Rows are points. To make a cloud, some directions were put in groups of two or more. Within a group, all points are equally far from the middle, so they leave a hole (a ring in 2 directions, a hollow ball in 3). The other directions are filled evenly. Then the cloud was stretched, turned, moved and blurred a little. Count the holes, and give their numbers of directions, smallest first.

Cloud (21 x 3):
[[-37 -45  27]
 [-37 -46 -52]
 [ 33  15 -63]
 [-41 -48  16]
 [-19  17 -56]
 [-21 -69  -5]
 [ 59 -16 -19]
 [-35 -11 -57]
 [ 17  45 -16]
 [ 16 -80  -9]
 [  3  20 -62]
 [-13 -46  31]
 [-42 -54 -22]
 [-45  49 -19]
 [-50 -22 -37]
 [ 19 -63   7]
 [  1  13 -69]
 [-56 -33  30]
 [ 13 -59  13]
 [-39 -27  53]
 [-35 -26 -60]]
Holes: 1 (2)

Cloud (22 x 3):
[[-23 -81   4]
 [ 74 -73 -46]
 [  4  27 -25]
 [ 21 -22  44]
 [ -8 -24 -45]
 [ 58 -77  -2]
 [-47  -3  43]
 [-54  13   9]
 [-13 -86 -37]
 [-35  19 -45]
 [  9  -7  61]
 [-17 -34  -6]
 [-46  -2 -52]
 [ 30 -65  73]
 [-25  10  49]
 [ -5 -34 -35]
 [ 48  -4  32]
 [ 43  13 -47]
 [ 46  20  16]
 [-17  31  21]
 [ 73 -44  -4]
 [-26  15 -12]]
Holes: 0

Cloud (28 x 4):
[[ 25   0  63  31]
 [  7  26 -40 -60]
 [ 49  45 -36  11]
 [ 27  59  -6  42]
 [-46   7 -29  22]
 [ 49 -18  58  10]
 [ 32  65 -16  30]
 [ 72 -19  42  -9]
 [ 10 -34 -44  16]
 [ 54  20   2 -71]
 [ 17  53  64 -43]
 [ 78  11   7 -48]
 [ 16 -60  12 -27]
 [ -4  39  60 -58]
 [ 60 -35 -29   3]
 [  6   3 -24 -73]
 [ 71 -12 -33   5]
 [ 74  14  25 -50]
 [ 67  21  42 -46]
 [ 47  51 -37  -7]
 [-52  33 -32  -7]
 [ 64 -41 -17  -3]
 [ 13 -57 -24 -21]
 [ 52 -33 -33  10]
 [-17 -22 -44 -29]
 [ 72  17  29 -51]
 [ -6 -22 -22 -62]
 [ 31 -47  43  -3]]
Holes: 2 (2, 2)

Cloud (50 x 6):
[[ 54 111 -23  -6  -1  36]
 [-19  -6   5   1  83  14]
 [-11  61 -84  23  41  23]
 [ 11   0 -57 -62 -12   5]
 [ 41 102 -36 -21  13 -31]
 [-23  25  13  47  76  32]
 [-12  27 -42  20  -1  58]
 [ 32 -10  62 -33  32 -19]
 [-12  44   4 -10 -55  45]
 [ 56  38   2 -67 -37   7]
 [  8 -29  -8 -22  53  17]
 [ 14 -37  10 -21  53  -1]
 [-27  13  -7 -15 -29  44]
 [  8  50  67  -4  41  21]
 [-45  50 -20  23   5  67]
 [ 16  66 -52  10 -64   4]
 [ 37  48  50  19 -10  13]
 [  4  -3  19  36  37  22]
 [  5  73 -69 -72  33 -34]
 [ 32  51  30  26  40   8]
 [ 11   8  12  63  17  25]
 [  0  44  37 -12 -60  16]
 [ -4  40  34 -10 -33 -96]
 [ 25  40  34 -30  81  11]
 [ -8  21  83  -2  64   5]
 [ 63  83  -9  23  21  15]
 [-75  16   8  16  15 -14]
 [ 62  51   1 -11 -10 -59]
 [  4 114 -21 -20  24  21]
 [ 51 -30 -25 -27  42 -27]
 [ 28  35  26 -34 -13 -83]
 [-59 -30  28 -18  37  36]
 [  4   5  63 -19  80  39]
 [-34 111 -37  -3  33 -28]
 [-39  16 -26  19  39   8]
 [-51 -34  31   6  46  -2]
 [  4   5  24   9  77  -6]
 [-44  43 -39 -37  36 -41]
 [ 18 114 -20 -16  31  -2]
 [-65   8  17  61  40  -6]
 [ 51 -24 -21   9  15 -46]
 [ -4  56 -64  13 -12  63]
 [-38  40   6  26 -59 -52]
 [-13 -24  54  10  56  18]
 [-23  82 -11 -14  -5  39]
 [ 46  60  -9 -28 -15 -70]
 [ 27  14  56 -45 -17 -42]
 [ 64  56  -5  44   9 -10]
 [-19 -19   4  -5  62  16]
 [ 29  51  43  11  -8 -29]]
Holes: 1 (2)

Cloud (54 x 6):
[[ -10  -12   -5  -19    6  -84]
 [  -8    9   26   -3   -5   67]
 [ -52    3   16  -23  -32  -54]
 [ -36   57  -19   22   38  -68]
 [  11   19    0   88   25    2]
 [  -8  -52    2   29    8  -57]
 [  58   66   58  -16   19    7]
 [  -1   48  -24   50  -43   -3]
 [  97  -42  -12   18  -50    3]
 [ -34  -33  -61   65  -71  -27]
 [ -17   47  -58   48  -14  -22]
 [  38  -56  -47  -86   28  -49]
 [  12   47  -52   44   13  -21]
 [ -11   59   -4   51   12   -5]
 [ -11   31   -6   95  -59   16]
 [   0  -24   34  -26   40   19]
 [  27   65    4  -47   -3  -16]
 [   1   13   61  -11    4   14]
 [  43    7  -64   19 -112  -14]
 [  10  -35   56   40  -13  -82]
 [  -1   54  -51   49   25    6]
 [  -5    3    2   26   33   13]
 [  18  -19   24   24  -73  -74]
 [ -20    4   29   95   39   14]
 [ -11  -55  -54   60  -49   15]
 [   7  -67   48  -10  -54  -16]
 [  14   26   11   60   52  -85]
 [ -70  -37   19   18    3  -19]
 [  63  -44   13   33   62   -9]
 [  -3   32  -27  -55  -21  -16]
 [  -9  -45   61   17   60   25]
 [  33  -33  -17  -30   -4    0]
 [  10   71   28   -7   40  -49]
 [  40  -89  -37   20  -17  -18]
 [ -19  -51    5   23  -37   21]
 [ -58   33    2  -62   49  -10]
 [  -5   26  -50   27    9   32]
 [   3  -17   41   15   10   35]
 [ -24   23   10   14  -58   37]
 [ -52   22    4    7  -48  -50]
 [ -34   59   13  -37   12   16]
 [  17   40  -57   66   13  -14]
 [   7  -32    1  -35  -13   14]
 [ -12  -26  -76   29   50  -14]
 [  38   42  -28   -6  -73  -20]
 [ -48    1   33  -31    0  -51]
 [  50  -55   12  -17   45  -20]
 [  20  -13  -18   30  -48  -33]
 [  -2  -36   28   94   -3    2]
 [  15    7   36   82  -18  -15]
 [  -1   82   -2   11    2 -106]
 [  58   57  -50   51    2  -16]
 [  -1  -74  -37    8    6  -20]
 [  64   60  -43   54   13  -58]]
Holes: 0

Cloud (85 x 8):
[[ -18   21   41   48   38  -52   65  -27]
 [  -9   24   17   63   12  -46   31    8]
 [  24  -58   59  -20  -27  -10   29   35]
 [  65   16   22   14   44  -15  -39   95]
 [ -29  -44   -9   10   -5    1  -31  -31]
 [  42  -13   -8   12   43   15  -74   11]
 [  -7  -49   16   52  -11  -45    4   53]
 [  17   11   -8  -21  -50   28    2   33]
 [   2  -22   22  -11   80  -14  -37  -42]
 [  36   10  -31    6   -2   13  -63  -11]
 [  40   16   57   31  -15 -121   19   45]
 [  33   -6  -16    9   -4  -69    7   30]
 [   6  -44   51    8   21   36  -38   16]
 [  10    0  -71  -24  -13   15    2   20]
 [  34   12   32  -10   14   45  -72   51]
 [  80  -41    9    2   28    8    9   46]
 [ -17   46  -29   -9   -4   32   32   11]
 [  63  -49  -23   14   50  -17   19   56]
 [  38  -44   10  -16   55  -41   -5  -25]
 [  49   23   -4    1  -54  -66   23    1]
 [ -41   26   48   -7   10  -14   38   -7]
 [ -32   -3  -43   48  -22  -67   -1  -23]
 [   8    5  -22   12   -9   42   63  -26]
 [  32   12  -57   54   -1  -45   19   17]
 [  -1    9  -22   49  -31  -20   81   45]
 [ -16  -29  -52   86   21   12    6    1]
 [ -11   69  -18    3   21   -5   32   38]
 [ -39   22  -59   33  -43   -5   61  -46]
 [  -1  -34   26    1  -98  -58   30   10]
 [ -15  -38  -46   57   17    8   29   -4]
 [  43  -35  -38   26   29  -25  -48   21]
 [  26  -67   -9  -43   -4  -18  -33   20]
 [   8   21   55  -20   27  -35  -39   44]
 [   7   51   44   19  -28   21  -21   15]
 [  56  -29   11  -13   36  -18  -37   20]
 [   2  -33  -23    7   -4   36  -20   32]
 [  25   -5   -9   24  -26   39    1  -24]
 [  -5   60  -29   53   -7   -6    2   -5]
 [ -25  -14   10   23   -7  -45  108  -38]
 [  10   29    0   28   12  -26   -3  -11]
 [  45   52   29   74  -62  -17   28   28]
 [  30   54   54   29   28    0    3   46]
 [  30  -19  -89   20  -29  -18   16   32]
 [   9  -52  -21   -8   -7  -54  -29    7]
 [  15  -15  -39   -9  -24  -81   76    2]
 [ -29  -18  -46  -17   37  -57    8    8]
 [  15    3  -56   54   47   -7  -54   -6]
 [  27   27   41   72  -59 -118   56   32]
 [ -15   34  -23   70  -26  -95   43  -14]
 [  26   46   33   51  -42  -20   27   -6]
 [  -3   -8    5   11  -40   -7  -26   28]
 [ -16    2   30   27  -27   -5  -17   20]
 [  86   -6   39  -24  -18   -6    0   24]
 [  -2  -37   14  -27  -56  -40  -51   35]
 [   2   40  -54   17   37  -76    6   10]
 [  -4   21  -15   50    0  -10    7   38]
 [  51    0   20  -31   12  -12  -38    8]
 [ -22  -15  -53  -19  -52  -43   18  -28]
 [  34    7  -45  -12   56  -11  -56  -13]
 [  54  -40   12    2  -44  -61   -4  -11]
 [ -25   16  -10  -42  -10  -23   27  -45]
 [  33  -23  -23  -35  -78  -48    5   -9]
 [  32  -42   20  -28   35   24   11   58]
 [  32  -53   11   75  -33  -81   -4   18]
 [  29   62  -56   13   -8  -51   19   -3]
 [   6   24    0    5   44   46  -72  -24]
 [  58   -6  -61   24  -62  -25    5   31]
 [   7  -25   -1  -16   58  -64  -76  -15]
 [  84  -20  -19  -19   -2  -14  -23  -27]
 [ -14   16  -10   71  -32  -54   66  -11]
 [ -15  -74  -76   44   18  -59   15   -1]
 [  -3  -19   30   32  -19   23   36   27]
 [  18   -6   48    3   51   -3   14   -3]
 [  45  -31  -40    1  -40    0    0   -1]
 [  10  -16  -11  -25   92   68   -6  -10]
 [  35  -31  -65    8  -38   29   16  -23]
 [  61  -22  -10  -13  -20    0   44   36]
 [  11  -29  -39   34  -39  -55   63  -37]
 [  66  -22  -54  -46  -32  -20   53    4]
 [  -6  -30    1   -9  -40    3   59  -53]
 [  36   25  -13   -6  -49  -84  -13  -47]
 [  41   43   37   26   51   20   22  -24]
 [  59  -66  -40  -19  -46  -14    1   32]
 [  45  -23  -53   41  -35 -115   16  -31]
 [  29   36    5   26   28    9  -12  -31]]
Holes: 0
